Each row of a before or after table is a point. One or more steps were done to the points. Then noise was added and the rows were shuffled. The steps act on how far a point lies along the listed directions, d1 being the first. What was done? A step turns or swaps two directions, mirrors them in a line or flattens them onto one, adds a multiple of one to another, or multiplies one. Angles are multiples of 10 degrees, from the lower direction toward the higher: turns from -170 to 170, lines from 10 to 170 but not 90. Use the fewest steps. Two steps may share a direction if one is a turn and the other turns, adds or multiplies; they go together, in the order done. Otherwise the lowest direction goes first.
In the rows, 128 means zero.

Directions:
(1): [136  84]
(2): [ 84 120]
Before:
[[163 129]
 [158 140]
 [119 121]
 [158  99]
 [160  61]
 [101 118]
 [170 123]
 [155 131]
 [110 132]
 [189  98]
 [154  91]
 [180 145]
 [176 148]]
After:
[[110 177]
 [134  97]
 [127 110]
 [158 159]
 [122 152]
 [112 179]
 [134 169]
 [134 122]
 [163 151]
 [199 156]
 [131 160]
 [123 161]
 [156 188]]
Steps: turn d1 and d2 by -90 degrees

Directions:
(1): [103 173 109]
(2): [101  97  92]
(3): [168 134  92]
Before (12 x 3):
[[141 182 118]
 [ 83 152 131]
 [137 116  71]
 [180 116 159]
 [112 124 110]
 [128 155  58]
 [ 65 187 161]
 [123 162 161]
 [126 104 171]
 [150 152 175]
 [153 122 106]
 [199 143 155]]
After, 12 rows:
[[ 99  82 194]
 [163 101 127]
 [107 108 158]
 [138 119 133]
 [125 126 131]
 [ 74 170 130]
 [ 84 150 137]
 [117 113 145]
 [164 141  91]
 [110 169 114]
 [130 151 106]
 [140 158  94]]
Steps: turn d1 and d3 by -80 degrees; multiply d2 by 0

Directions:
(1): [148 184 130 108]
(2): [120 151 137 185]
(3): [126 123 190 120]
(4): [ 69 144 125 114]
Before, 12 rows:
[[ 82  81 121 117]
 [167  88  90 121]
 [138 150 167 142]
 [128  98 105 152]
 [143 141 141 173]
 [125  92 107 132]
 [158 148 120 150]
 [ 84  91 119 102]
 [125  38 145 149]
 [110 123 139 137]
 [107 148 103 129]
 [179 141 118 111]]
After:
[[183 141 102 138]
 [150 117 149  81]
 [141 166 120 143]
 [ 99  84 119 110]
 [121 191  59 166]
 [119 209 149 201]
 [136 116 103 108]
 [ 87 129 153 121]
 [178 152  96 123]
 [ 91 127 124  83]
 [125 172 121 119]
 [ 94 148 171 198]]
Steps: turn d1 and d3 by 130 degrees; turn d2 and d4 by 140 degrees; multiply d2 by 2

Directions:
(1): [ 94 171 133 110 158 169]
(2): [126 117  94 132  81 178]
(3): [ 68  95 159 133 112 124]
(4): [144  92 140 164 169 164]
Before, 12 rows:
[[175 184  93  76 108 106]
 [154  88 124 154 115  79]
 [130  69 170 161 177 170]
 [ 87  93 157 128 111 132]
 [112 151 117 132 101 181]
 [167 121 146 151 155  84]
 [134  98 113 125 134 187]
 [125 144 121 127  97 146]
 [155 134 124 137 170 104]
 [ 80 153 162  96 138 118]
 [164 166 127 116  73  96]
 [151  51 118 170  89 128]]
After (12 x 6):
[[137  60 134 162 124 195]
 [118 108 103 107 100 177]
 [117  79 148 134  96 112]
 [146 132 122 144 178 138]
 [120 151 128 120 100 127]
 [146 201 125  72 159 108]
 [186 109 106 151 131  98]
 [ 83 116 175 116 143 104]
 [ 94 153 127 119  84 150]
 [164 186 142 112 116  89]
 [185  92  84 151  74 126]
 [176 124 134 158 170 125]]
Steps: turn d1 and d3 by 40 degrees; turn d2 and d4 by -40 degrees

Directions:
(1): [138  76 113 152  91  92 130 170]
(2): [174 133  76 101  95 147 103 110]
(3): [127 106 142  49 140 100 133 137]
(4): [ 99 113 120 138 135  89  72  84]
(5): [142 112 122 135 122 106 187  70]
Before (9 x 8):
[[114 123 147 122 141 104 126 104]
 [118 147 142 135 156 139 108 135]
 [119 127 131 138 124 107 137 132]
 [107 145 126 140 138 152  86 111]
 [123 122 151 106 128 128 168 148]
 [140 121 113 141 106 135 145 115]
 [145 146 126 129 132 139 132 160]
 [144 162 112 129 113 156 171 112]
 [151 122  99  62 117 131  97 116]]
After:
[[126 143 144 128 151 140 132 124]
 [124 143  96  92 123 153   7 155]
 [125 142 142  86 139 158 121 153]
 [123 120 129 135 125 105 157 117]
 [134 153 121 153 130 136 111 146]
 [123 113 150 112 139  99 151  89]
 [136 123 116 128 103 143 135 137]
 [134 171 107 146 114 162 142 116]
 [105 120 135 175 127 111 145  85]]
Steps: add -1.5 times d2 to d5; swap d3 and d4

Directions:
(1): [123 125 146 147 159  84 141 199 126]
(2): [158 188 140 151 173 115 145  93 125]
(3): [158 160 139  93 128 170 123 166 177]
Before, 9 rows:
[[134 170 143 132 171 112 136 131 131]
 [147 147 138 122 154 136 133 202 170]
 [135 153 141 160 148 112 141  82 129]
 [140 146 110 133  98 173 133  49 117]
 [154 154 118  89 110 179 115  67 163]
 [107 144 139 156 145  98 133 116 110]
 [132 173 134 207 179  69 138  46  74]
 [142 173 131 133 141 131 138 131 142]
 [159 145 124 109 131 136 121 130 156]]
After (9 x 9):
[[162 150 131 115 127 135 123 134 156]
 [150 182 134 134 149 126 140 130 140]
 [111 143 140 158 148  94 133 111 108]
 [140 175 150 138 178 111 137 126 138]
 [143 159 138 160 153 108 148  77 129]
 [147 145 113 142 102 171 134  47 121]
 [142 201 143 210 193  69 137  38  72]
 [144 151 146 115 154 142 130 198 171]
 [154 159 116  94 116 176 116  71 164]]
Steps: multiply d2 by 1.3

Directions:
(1): [126 174 184 115 137  87 114 127 151 100  81]
(2): [147 172  90 148 154 157 171  81 134 123  94]
(3): [147 107 168 145 180 121 118  73 128 118 176]
Before (10 x 11):
[[132 117 199 125 165 110 128  97 111 118 155]
 [141  54 100 146 140 166 137 100 109 166 187]
 [130 126 126 132 115 127 114 138 138 124 144]
 [165 115 187 157 190 123  97  79 126 124 169]
 [121 172 169 121 133  88 113 118 152  93  84]
 [134 119 206 118 146 111  98  93 140 112 147]
 [121 105  52 152  86 162 136 165 105 161 154]
 [180 154 131 156 186 172 172  19 123 115 161]
 [124 121  66 141 107 151 138 137 114 139 145]
 [112 131 178 109 132  82 105 147 134 115 117]]
After:
[[106 121 102 103  64 131 130 195 132 154  71]
 [123  64 144 120 108 148 104 131 113 148 188]
 [135 114  28 130  73 209 174 144  95 163 151]
 [137  97 134 152 163 136 122  71 123 123 183]
 [119 199 129 134 103 102 124 157 147 112  55]
 [113  75 134 118 115 142 133 152  88 152 179]
 [124  90 165 126 156 106 110 112 121 126 170]
 [122 179 107 127 110 117 130 140 138 112  81]
 [131  68  98 138  99 160  99 173  96 170 177]
 [131 137 134 128 117 120 113 136 144 120 136]]
Steps: turn d2 and d3 by 30 degrees; turn d1 and d3 by 110 degrees
